Each row of a before or after table is a point. The points were changed in one or more steps. Then noise was added and the rows were shuffled. The steps act on columns, c1 being the first. Name the steps. A step turns or swaps two columns, mirrors them in a line or flattens them onto one, adds a multiple of one to another, or multiplies or shifts one. Angles are multiples of 10 degrees, from the lower column toward the higher: turns from -170 to 170, lines from 10 to 170 but not 90. Use the fewest steps. Two steps may share a column if one is a turn and the other turns, adds or multiplies; they go together, in the order done. Otherwise the lowest column goes first.

Before (12 x 2)
[[ 60 -11]
 [ 42  13]
 [ 10 -27]
 [  7  55]
 [ -8  -7]
 [ -4 -49]
 [ 11  44]
 [ 47   2]
 [-43 -43]
 [  7 -33]
 [ -5  26]
 [  0 -15]]
After (12 x 2)
[[  5 -28]
 [ -1  27]
 [ 61 -19]
 [ -7  -4]
 [ 19  53]
 [ 15  44]
 [ 43  -9]
 [ 46   9]
 [ -6 -20]
 [-46 -32]
 [  0 -36]
 [-17 -49]]
Steps: turn c1 and c2 by -10 degrees

Before (8 x 4)
[[ 10  23  18  -7]
 [ 25  24  19   2]
 [  3  26   7  12]
 [  4 -60  -5   0]
 [ 44  26   0  -6]
 [  1  20   3 -16]
 [  4  21 -30  -4]
 [ 22 -20  37   0]]
After (8 x 4)
[[ 30   2  19   6]
 [ 40  -7   1  -5]
 [ -5 -25  36   7]
 [ 21  15   6  14]
 [ 17  11 -29  -9]
 [ 22  10  19  -3]
 [-44 -40  -5  -1]
 [ 16  12   6 -15]]
Steps: multiply c1 by 0.7; turn c1 and c2 by -50 degrees; turn c3 and c4 by 10 degrees

Before (14 x 9)
[[-13  11  -7 -25   4  -6  21   0  18]
 [-13   7  -1 -13  13 -14   1  12   6]
 [ -2  12  20   0   9  -8  -2   6  34]
 [ 14  17  -9  -8  -3 -10   7   2  19]
 [-31  15  -7   2  24  -7 -13  -5   4]
 [  6   4   6  -1 -22  22 -10  -3  18]
 [-10   4  -7   3 -14  -7  10  -6  -6]
 [ -9   4  -4  11  -2  15  10   3 -11]
 [ 14 -15  -2   3  -4   2 -13  17  20]
 [ 11  10 -23  -6 -19  -4 -13   2  -5]
 [-10  -2  -9  -1   7  -4  25 -22 -15]
 [ -8  10  22  -6   8  18 -20  -5 -19]
 [-25   5 -16 -17   8 -14  -9  -9  -1]
 [ -4   3  -5  -5  10   0   7  -3   1]]
After (14 x 9)
[[ -2  11  40   3  18   8  -5  -5  33]
 [-12  17  11  -4  -6  12  27   7  19]
 [  5   3  16   5  -4 -18  -4  -8 -11]
 [  5   3  15  -6  21   1   1   0   2]
 [ 22  -2  12   0  14   3  10  10 -15]
 [ -3   4  26  -8 -44 -20  -1   6  18]
 [  9  11  13 -21   7  15   2  -8  18]
 [ 28  15  13   4  48   5 -60 -16   3]
 [ -9  11  -3  -4 -39   6   3   6  -5]
 [ 12   4  13   5 -27   6  -5  -1  -6]
 [  1   8  18  -8  26  18 -19 -17   5]
 [ 25   5   4 -12  17  19 -47  -9  -2]
 [ 10  10  42 -11  16 -14 -32  -2 -20]
 [-23 -14  16   2  -8  -3   7  -4  20]]
Steps: add 1.5 times c1 to c7; turn c1 and c8 by 140 degrees; shift c3 by 20; mirror c4 and c6 in the line at 170 degrees; multiply c5 by 2

Before (8 x 12)
[[-36 -24 -29 -26 -38  -4   2 -31 -29  19 -54  14]
 [-33 -13 -21   0  20  -4   1  10 -38 -60 -54   0]
 [-42  44  25 -46  14  20 -49  58  10   6 -33  -7]
 [  4  -2  34 -34  32  19 -11   3  46  20 -25  36]
 [ -7  25   9  18 -20 -32 -38  -7 -41 -30 -27   9]
 [ 23 -40   3 -36  -5  35  14 -13   5  33  20  15]
 [ 50  51 -15  14  28  25  -8   4 -50  21  12   5]
 [ 23  54  -7  13 -45 -44  37  -5  -9 -47   9 -13]]
After (8 x 12)
[[  4 -33  33  -1 -32  20 -10  18  46  15  10  15]
 [-33   1 -21 -15 -58  -5   0  -3 -37 -42   7   0]
 [ 50  15 -15  51   2  25  -7  27 -51  14  15   2]
 [ -9  18  10  25 -21 -32 -39 -24 -41 -20 -16   5]
 [ 22 -37   4 -39  20  36  12   7   4  23 -13   5]
 [-35 -26 -27 -24 -38  -4   1 -40 -28  13 -48   4]
 [ 24  14  -6  55  24 -44  37 -38 -11 -33 -18  -6]
 [-43 -46  25  45 -36  20 -48 -18  10   4  54  -4]]
Steps: swap c2 and c4; turn c5 and c11 by -110 degrees; turn c8 and c11 by 110 degrees; multiply c10 by 0.7; multiply c12 by 0.4
